Each row is a point. The window is the flat piece filled in between its corners: a triangle in 3 columns, a solid with four corners in 4, and so on. A path goes straight from each point to the next, and from the last back to the first. List the points from which the path goes on through the window.

Window (4 x 4)
[[ 0.30 -0.24  0.54 -0.25]
 [-0.19  0.62  0.22 -0.37]
 [-0.04 -0.56  0.07 -0.11]
 [-0.03 -0.07 -0.39 -0.07]]
Path:
(1): [ 0.14 -0.50  0.17  0.27]
(2): [ 0.22 -0.01  0.66 -0.05]
(3): [ 0.08 -0.01  0.55 -0.73]
(4): [ 0.00  0.46  0.13 -0.71]
(5): [-0.29  0.35  0.26  0.08]
(6): [-0.15 -0.07 -0.02  0.02]
(7): [-0.08 -0.01 -0.38 -0.58]
(8): [-0.04 -0.90 -0.03 -0.28]
Through the window after points: 4

Window (8 x 8)
[[-0.27 -0.51 -0.33  0.02  0.34 -0.18  0.21  0.15]
 [ 0.22 -0.90  0.12  0.11 -1.03  0.20  0.37  0.05]
 [ 0.21 -0.33  0.18  0.12  0.29 -0.01 -0.25  0.21]
 [-0.52 -0.40  0.44  0.21 -0.26 -0.08  0.05  0.40]
 [-0.03 -0.04  0.18 -0.05  0.36  0.10  0.50  0.48]
 [-0.24 -0.10  0.03 -0.07 -0.11  0.68 -0.01  0.32]
 [-0.16 -0.35  0.29 -0.47  0.21 -0.06  0.02 -0.01]
 [ 0.41  0.80  0.01 -0.27 -0.81 -1.05 -0.90 -0.64]]
Path:
(1): [-0.39 -0.50  0.14 -0.23 -0.13 -0.17 -0.22  0.85]
(2): [-0.02 -0.18  0.08 -0.43 -0.05 -0.49 -0.16  0.57]
(3): [ 0.03  0.12  0.19  0.04 -0.22  0.03 -0.08 -0.67]
(4): [ 0.10  0.07  0.29  0.14 -0.18 -0.21 -0.10 -0.77]
(5): [ 0.33  0.20 -0.08 -0.33 -0.44 -0.55 -0.46  0.09]
(6): [ 0.02 -0.08 -0.04 -0.12 -0.35 -0.01 -0.03  0.48]
(7): [-0.03 -0.25  0.24  0.23  0.06  0.14  0.04 -0.06]
(8): [-0.34 -0.24  0.34  0.21 -0.22  0.12  0.11  0.14]
Through the window after points: 2, 8

Window (11 x 11)
[[-0.05 -0.11  0.24 -0.07 -0.06 -0.01 -0.12  0.15  0.04  0.57  0.14]
 [ 0.82 -0.08 -0.13  0.61 -0.50 -0.40  0.75  0.43  0.35  0.08 -0.17]
 [ 0.21  0.39 -0.31 -0.21 -0.48 -0.31  0.53 -0.03  0.00  0.04 -0.06]
 [ 0.60  0.00 -0.51 -0.18  0.09  0.03  0.14  0.35  0.46 -0.12 -0.64]
 [ 0.84  0.10  0.26 -0.05 -0.07 -0.18  0.05 -0.40  0.30 -0.18 -0.49]
 [-0.24  0.04 -0.17  0.13  0.81  0.70 -0.28 -0.84 -0.78  0.49 -0.50]
 [ 0.26 -0.10  0.07  0.08  0.13 -0.49  0.75  0.42  0.18 -0.32  0.57]
 [ 0.32  0.40  0.26  0.06 -0.01  0.04  0.85  0.24  0.58  0.15 -0.17]
 [-0.70 -0.05 -0.27  0.34  0.41  0.36 -0.34 -0.87  0.10  0.25 -0.14]
 [-0.60  0.49  0.18  0.50  0.24  0.08 -0.27  0.09 -0.34 -0.07  0.05]
 [-0.74 -0.35  0.08  0.05  0.18  0.93 -0.27 -0.66 -0.53 -0.06 -0.57]]
Path:
(1): [ 0.06  0.08 -0.03  0.05  0.09 -0.21  0.24  0.04  0.08  0.35 -0.26]
(2): [-0.54  0.04  0.12  0.05  0.11 -0.42  0.31 -0.09  0.02  0.55 -0.76]
(3): [ 0.14 -0.07  0.14 -0.03 -0.03  0.21 -0.14  0.06 -0.01  0.33  0.25]
(4): [-0.07  0.19  0.06  0.06  0.10  0.64 -0.29 -0.16 -0.26  0.30  0.29]
(5): [-0.19 -0.06  0.10  0.12  0.17 -0.12  0.07 -0.07 -0.07  0.26 -0.33]
(6): [ 0.25 -0.24  0.41  0.74 -0.13 -0.83  0.92  0.42 -0.17  0.18 -0.67]
(7): [ 0.67  0.12 -0.17  0.03 -0.20  0.12  0.08 -0.15  0.39 -0.03 -0.06]
(8): [ 0.45  0.13 -0.06  0.13 -0.17  0.30  0.26  0.19  0.17  0.17  0.09]
(9): [ 0.11  0.06  0.09  0.09  0.19 -0.41  0.38 -0.05 -0.17  0.04 -0.58]
(10): [ 0.05 -0.33  0.10  0.03  0.15 -0.61  0.46 -0.43  0.03 -0.04 -0.71]
(11): [ 0.72  0.36 -0.04  0.07 -0.15  0.45  0.39  0.21  0.49  0.16  0.14]
(12): [ 0.32  0.21 -0.27  0.11  0.16  0.29  0.02 -0.24  0.03 -0.03  0.12]
Through the window after points: 2, 4, 6
